Each row of a before or after table is a point. The points were changed in one or more steps. Then noise was added and the rows were shuffled. The steps act on how far a point lies along the listed directions, d1 being the first. Name the steps. A step turns or swaps two directions, mirrors them in a line or flattens them onto one, adds a multiple of one to another, or multiplies one. Angles are multiples of 10 degrees, from the lower direction toward the higher: turns from -170 to 170, lines from 10 to 170 but not 90. Use the fewest steps. Two steps may share a direction if one is a turn and the other turns, adds or multiplies; they go together, in the order done. Otherwise the lowest direction goes first.
(in the rows, 128 means zero)

Directions:
(1): [173 159]
(2): [ 97 173]
Before (12 x 2)
[[172 123]
 [240 163]
 [175 184]
 [135 128]
 [150 139]
 [113 160]
 [137 161]
 [152 127]
 [185 116]
 [172 122]
 [103 193]
 [137 139]]
After (12 x 2)
[[180 172]
 [139  83]
 [136  84]
 [141 125]
 [146 112]
 [154 153]
 [135  72]
 [196 103]
 [162 130]
 [131 121]
 [197  34]
 [137 107]]
Steps: turn d1 and d2 by -70 degrees

Directions:
(1): [ 73 102  98 168 193 138 146 159]
(2): [ 87  61 116 110  72 154  94 141]
Before (12 x 8)
[[173 184 158 143 181 128 148 111]
 [172 142 142 120 112 125 127 115]
 [153 182 126 154 220 104 165 130]
 [ 98  56 120 123  91 170  82 133]
 [146 100 131 104  58 115  99 130]
 [ 85 127  89 190 232 106 158 209]
 [106  89 122  71  74 145 109 131]
 [ 89 105 118 130 142 140 138 112]
 [214 219 158 144 166  61 153 107]
 [194 189 154 156 140 124 145  96]
 [ 82  77 104 127 184 138 108 159]
 [127 161 124 195 191 119 175 116]]
After (12 x 8)
[[ 86  52 114 100  74 153  85 141]
 [171 131 142 116  99 133 122 116]
 [ 43  44  78 158 143 138 109 222]
 [ 97  99 107 137 210 129 122 159]
 [155 188 132 110 183 111 167 124]
 [121  83 146 103  67 164  86 121]
 [ 99 117 117 136 159 134 144 107]
 [150 171 131 171 215 130 153 121]
 [184 176 135 136 143  86 147 114]
 [ 77  59 113 154  74 161 116 130]
 [153 103 144 119  42 156  95 107]
 [137  75 145  83   8 119  61 124]]
Steps: mirror d1 and d2 in the line at 10 degrees

Directions:
(1): [140 124 145 132 145 134  82 149  90 155  95 195 154  34]
(2): [ 66  48 156 140 136  97 131 106 108 126  67  73 154 119]
(3): [125  89 173 108 191 171 144 129 149  73 103 189  91 162]
(4): [137 152 171 130 151  54  36 130 175 106 134 124 142 155]
(5): [142 136 207 164  83 150 143 193  86  91 149 117 169 148]
(6): [112 144 101  70  95 127 100 184 112  64  92  95  71  99]
Before (11 x 14)
[[ 93  29 194 172 168 177 227  76  95 147  82 147 148 129]
 [115 178  72 162 131 142 197  55 164 195 179 112 158 175]
 [117 106 112 107 191 127  70 125 133 123  63 187  95 100]
 [117  77 181 141 132 129 129 142 102  82  90 112 134 138]
 [ 79  97 109 118  73 127 145 151  76 165  93  41 138  86]
 [147 130 170 130 164 169 151 126 148  58 155 188 116 224]
 [138  91 175 168  83 131 153 146  51 164 135 129 211 105]
 [146 193 102  90  94 143 138 193 147  92 143 126  92 114]
 [123 160 149 105 141 103  59 181 134  71 101 107 139 113]
 [130 126 139 123 142  85  97 101 195  63 129 108 100 185]
 [ 96  91 138 124 142 124 143  93 141  90 120  82  89 178]]
After (11 x 14)
[[ 81  80 113 131 127 148 192 112 122 163  87  94 145  84]
 [ 68 134 138  96 154  83  89 113 193  62  87  66  93 188]
 [177 246 105  86  86  92  51 181 138  91 152 143  65  93]
 [138 122 127  72 153 209 156 167 127 102 117 181  62 120]
 [139 163  72 118 125 133 139  86 151 142 174 115  86 152]
 [120 161  50 133  95  55  72  79 120 184 132  92 160  92]
 [155 165 141 185  77 148 147 169  88 140 168 113 169 169]
 [177 169  97 125 129 152 115 128 118 150 155 175 117  92]
 [134 123 126 170 164 177 176 108 108 171 141 155 188 111]
 [156 121 159  81 153 119  57 163 113  87  92 215 116  78]
 [153 137  87 166 129 112 159  49 168 166 168 128 140 154]]
Steps: mirror d1 and d5 in the line at 30 degrees; turn d2 and d3 by 160 degrees; mirror d4 and d6 in the line at 140 degrees

Directions:
(1): [ 76 108  95 139 167 100 175 114 208 155 110 104 193  91 157  77  94  74
 134 183 154 110 105 148]
(2): [158 156 120 161 118  75 109 155 216 137 181 189 134 124 119 162 126  86
 163  71 130 104 135  51]
(3): [197  75 127 161 102  99 109 118  59 199 114 133 158 129 148  72 133  61
 137 110 131 130 200 133]
Before (9 x 24)
[[147 126 132 130 128 117 128 144 136 125 140 124 131 147 119 110 124 129
  112 106 130 137 127 104]
 [176 125 115 162 106 100 110 136 136 155 161 166 111 129 122 157 145  98
  162  79 138 118 168  74]
 [ 82 109 118 107 176 137 175  93 131 146  85  93 185 101 141  80 112 106
  111 195 144 125 108 183]
 [171 118 128 158 106 111 118 123 102 156 142 149 132 138 111 118 148 112
  125  97 121 125 172 122]
 [120 114 124 112 147 142 143 119 107 134 120 111 132 147 126 117 103 120
  112 133 168 134 142 143]
 [112 124 114 138 143  91 154 126 170 145 133 122 166 101 136  93 105  76
  142 150 145 107 117 117]
 [192  86 114 177 100  58  99 132 150 211 163 157 176 107 145  82 112  12
  179  93 141 111 186  85]
 [142 110  90 166 161  60 146 121 194 194 126 139 204 107 162  71  95  32
  132 127 165 113 148 116]
 [154 162 134 157 106  86  93 162 156 123 177 186 117 141 113 160 140 120
  155  77 117 104 131  63]]
After (9 x 24)
[[101 159 126 127 133 138 142 128 162  97 146 133 113 134  98 156 139 169
  115 126 121 124 106 129]
 [128 123 111 147 160  78 152 116 200 172 133 154 198  96 137  99 111  49
  147 135 146 103 132 109]
 [130 128 120 126 144 119 137 131 150 136 145 139 133 143 122 131 101 101
  128 109 168 124 142 109]
 [  8 165 115  84 173 155 168 127 240  63 141  87 126  99 120 156  95 173
  132 195 140 123  23 145]
 [ 83 141 119 103 141 171 148 118 120  88 122 103  85 130 115 169 140 192
  123 154 136 137  96 142]
 [ 83 129 115 118 155 115 166 121 166 123 120 102 158 101 134  96 102 106
  128 173 144 113  94 138]
 [ 87 140 145 100 129 169 125 129  57  86 107 100  98 146 117 132 141 203
  104 162 114 137  96 167]
 [130 128 133 118 134 132 135 141 130 113 131 110 126 148 119 110 123 146
  103 121 131 141 116 121]
 [ 34 154  92 111 204 120 186 116 239 109 110  95 175 103 149 110  86 126
  104 189 165 119  55 156]]
Steps: add 0.3 times d3 to d1; turn d2 and d3 by -150 degrees

Directions:
(1): [162  99 106 134 139 112 161 128 128 106  90 174 101 150 172 163 169 139
  91 147  67 123 131 163 151 117 194  94 167 121  63 153  66 169  89 158
 139 193  78 180 204 147 114 112 151 143  48 194  84 179  96  94 151 142
 117 121  71  83 167  89 118 124 157  39]
(2): [164 124 140 110 106 160 230 107 133 184 170 101 177  79 124 192  53  95
 137 141 121 116 126 165 150 170 124 128 164 109 112 135 130 111 157 150
  92 131 165 141 185  68  45 162  68 164 113 104 141 176 109 163 204 169
 129 127 167 165  99  57 109 142  47 118]
(3): [ 94 147 127 143 110 182 126  90 201  70 133 130 165 106 103  98 157  70
 122  87 142 176 117 101 196  93 105 151 159 143 151 145 161 107 105  84
 147 180 189 156 130 199 142 119  81 146 105 193 175 109 118 195 149  72
 159 117  68 148 192 130  67  84  55  82]
(4): [135 136 160 115  77 123 138 113 152 164 113 111 144  83  75 193 131 174
 121  98 116 181  47  82 142 168 148  33 117 173 164 178 153  58 128 136
 151 195 111 174 186 145 127 143 122  79 143 152 132 163 172  84  68 201
 124 111 117 161 144 213 133 144 152 175]
(5): [225 122  94 111  48 149  67 134  97 117 117 140 126 112 149 177 111 106
 113 163 111 189 122 120 115 107 169 145  84 193 103 145  74  88 113 131
  85  56  81  76  87 139 150 162  61 155 128 172  93  88 110 139 145 144
 162 198 135 162 136 148  14 137 142 133]
(6): [144  95 169 122 202 101 148 194 162 163  88 133 100 100  95 125 186 114
  86 165  81  96 107  83 164 172 172 107 149 138 144 177 176 147  69  78
  82 136 107 170  76 113 124 153 128 149  97  80 153 131  99 180 162  56
 157 215 167 162  62 198 131 144 136 104]
Before (10 x 64)
[[ 95 129 155 123 117 123 133 100 112 158 129 117 148 142 118 155 128 189
  156  86 157 143  88 136 115 167  99  77 133 133 145 119 133  90 173 189
  174 187 127 157 201 129 107 115 180  77 160 126 119 177 158  77  70 185
   82  39 108 112 137 134 196 138 154 183]
 [ 93 129 155 117 124  95 136 124 123 138 118  91 119 140 125 161 138 198
  129 100 132 125  89 123 114 135 113  73 145 102 136 142 152 132 130 136
  165 167 115 154 179 134 107 111 200  72 140 114 102 148 169  53  59 177
   82  67 125 105 122 173 188 142 179 163]
 [ 87 179 166 119  86 137 200  64 159 165 153 116 158 110 109 169  77 148
  149  92 146 143  98 147 121 156  93  65 150 107 150 129 138 124 152 170
  172 213 183 153 217 123  92 121 129 112 143 141 129 184 172 104  95 204
  108  52 111 137 154  88 162 145  98 161]
 [134 148  85 139  86 137  70 135 108  96 150 127 130 142 145 116  90 104
  143 122 146 155 154 165 109  91  74 171 105 120 135  85 111 109 155 119
  126  61 144  63  81 156 146 114 105 104 154 139 113  76 131 115 111 122
  158 123 124 138 139 100  86 123 114 131]
 [ 80 151 135 133 135 131  51 100 119  82 141 123 135 166 147  83 133 133
  132 122 154 126 161 132  99  87  92 169  98 129 163 105 137 154 143 122
  168 102 135  64  86 166 163 113 160 124 177 149 110  91 136  96  88  82
  115 134 105  99 148 127 137 125 150 152]
 [140 163 117 104  19 191 120  48 117 133 178  92 202  98 107 176  67 101
  157  74 186 182 100 102 135 137  94 133  98 164 159 110 137  65 194 153
  137 121 157 115 169 127 105 129  57 118 182 151 154 121 168 134 110 209
  124  87 118 159 151 140  97 128  88 203]
 [146 137 124 136 110 173 142 105 160 105 134 126 165  94 109 122 114  87
  139 113 136 162 134 126 157 120 112 141 126 125 123 145 137 100 115 100
  102 143 179 107 109 140 116 145  85 135 103 156 140 113 118 172 184  98
  157 147 127 143 166 103  63 104  84 103]
 [104 132 125 119 144 122  90 132 117 128 115 112 129 124 112  99 128  96
  139 148 130 111 134  98 115 137 102 157 118 109 164 118 158 142 136 103
  134 105 166 103  67 113 148 117 106 125 164  80 172  81 116 191 162  69
  168 169 154 166  93 147 134 149 117 135]
 [154 142 119 131  81 144 185 110 133 147 122 131 122 107 123 210  98 131
  124 109 122 169 114 146 160 140 150  88 145 132 111 144 114  91 133 148
  129 174 104 146 180 133  88 128  77 113 116 151 121 157 150 111 145 186
  143 120 120 134 146 108  64 112 102 140]
 [ 76 142 176 106 142 140 163 117 179 129 107 112 156  96  59 128 160 142
  140  94 127 145  62  69 196 166 139  67 149 134 167 148 189  92 110 107
  142 180 150 168 153 178 127 117 127 121 115 110 170 151 133 153 101 108
  133 109 103 147 126 196 155 122 125 148]]
After (10 x 64)
[[100 134 133 119 132 114  71 133 120 128 102 112 124 122  95 107 144 118
  134 138 127 129 108  78 113 143 110 127 104 129 177 131 164 123 130 101
  147 122 151 115  75 130 166 116 119 100 173  90 171  82 133 168 125  85
  167 163 146 168 101 189 142 151 143 152]
 [ 70 132 160 112 196 148 212 123 158 129 140 113 160 122 103  91 125  98
  153 125 136  74 134 130 190 158 114 144 180  73 133 101 173 158 129 112
  111 132 181 139 134 127  86 112 125 173  97  60 175 151  91 198 179  65
  127 111 136 125  93  85 172 116  76 106]
 [108 155 173 110  76 145 124  73 145 150 153  90 177  96  95 180  90 156
  132 103 139 166  84 114 123 151 107  81 110 159 187 154 163  80 161 143
  167 166 142 116 175 145 112 149 120 103 180 156 121 154 167  77  75 174
  112 118 121 151 143 161 132 148 124 189]
 [151 134  88 143 118 141 149 129 109 106 124 152 100 153 170 150 107 103
  126 135 131 134 179 175 141  99 139 166 140 105  82 104  87 149 128 138
  114 111 104 100 118 132 110 111  88 147 108 140 111 113 116 138 178 122
  149 140 124 104 140  57  55  98 104 107]
 [ 90 126 159 115 151 122 228 110 129 162 162  74 154 126 139 164  85 150
  144 112 138  79 127 175 135 152  86 118 193  49 115 121 157 159 156 144
  138 160 171 158 206  82  38 120 167 119 119  80 125 177 136 106 148 164
   77  55 153 112  95  70 193 139  94 126]
 [ 54 173 147 134 156 134 203  77 146 133 169 129 143 159 153  94  82 115
  159 112 161  78 175 190 111 125  64 147 171  47 124  78 129 203 155 161
  165 170 208 123 172 105  90  96 158 147 130 107 134 161 135 139 144 130
  101  49 118  95 138   7 189 129  76 117]
 [150 156  88 109  46 193 104  62  91 109 186 105 188 131 151 137  60  69
  160 105 190 150 159 135 119 107  87 203  98 137 128  74 109 113 195 151
  112  59 159  71 119 112 109 124  56 157 174 137 143  92 134 162 156 162
  129 110 130 138 135  78  82 121  77 172]
 [161 153 102 124  36 137  72 124 117 123 141 116 143 104 113 177  85 133
  137 108 134 203  95 134 115 118  96 106  90 163 154 125 118  52 156 126
  131  94 124  87 117 164 146 134  88  74 165 163 108  95 157  86  74 181
  161 124 120 170 149 160  68 139 132 165]
 [ 86 124 152 124 156 144 207  92 115 170 168 109 173 142 141 138  84 140
  168 101 165  90 139 188 129 172  70 135 178  75 121  89 136 134 194 193
  150 169 178 152 212  81  52 117 161 127 139  89 137 193 123 129 153 155
   78  29 133 106 113  30 208 131  79 142]
 [145 135 112 141 117 153  86 122 142  84 113 141 137 122 119  97 142 106
  135 119 136 164 142 114 133  99 123 146  99 138 122 138 123 111 103  97
  111 121 147  87  73 158 156 135 115 122 114 162 124  86 122 149 152  84
  156 159 119 125 170 132  66 105 134 112]]
Steps: add 0.5 times d6 to d2; turn d2 and d4 by -120 degrees; multiply d3 by 0.7; multiply d5 by 1.6
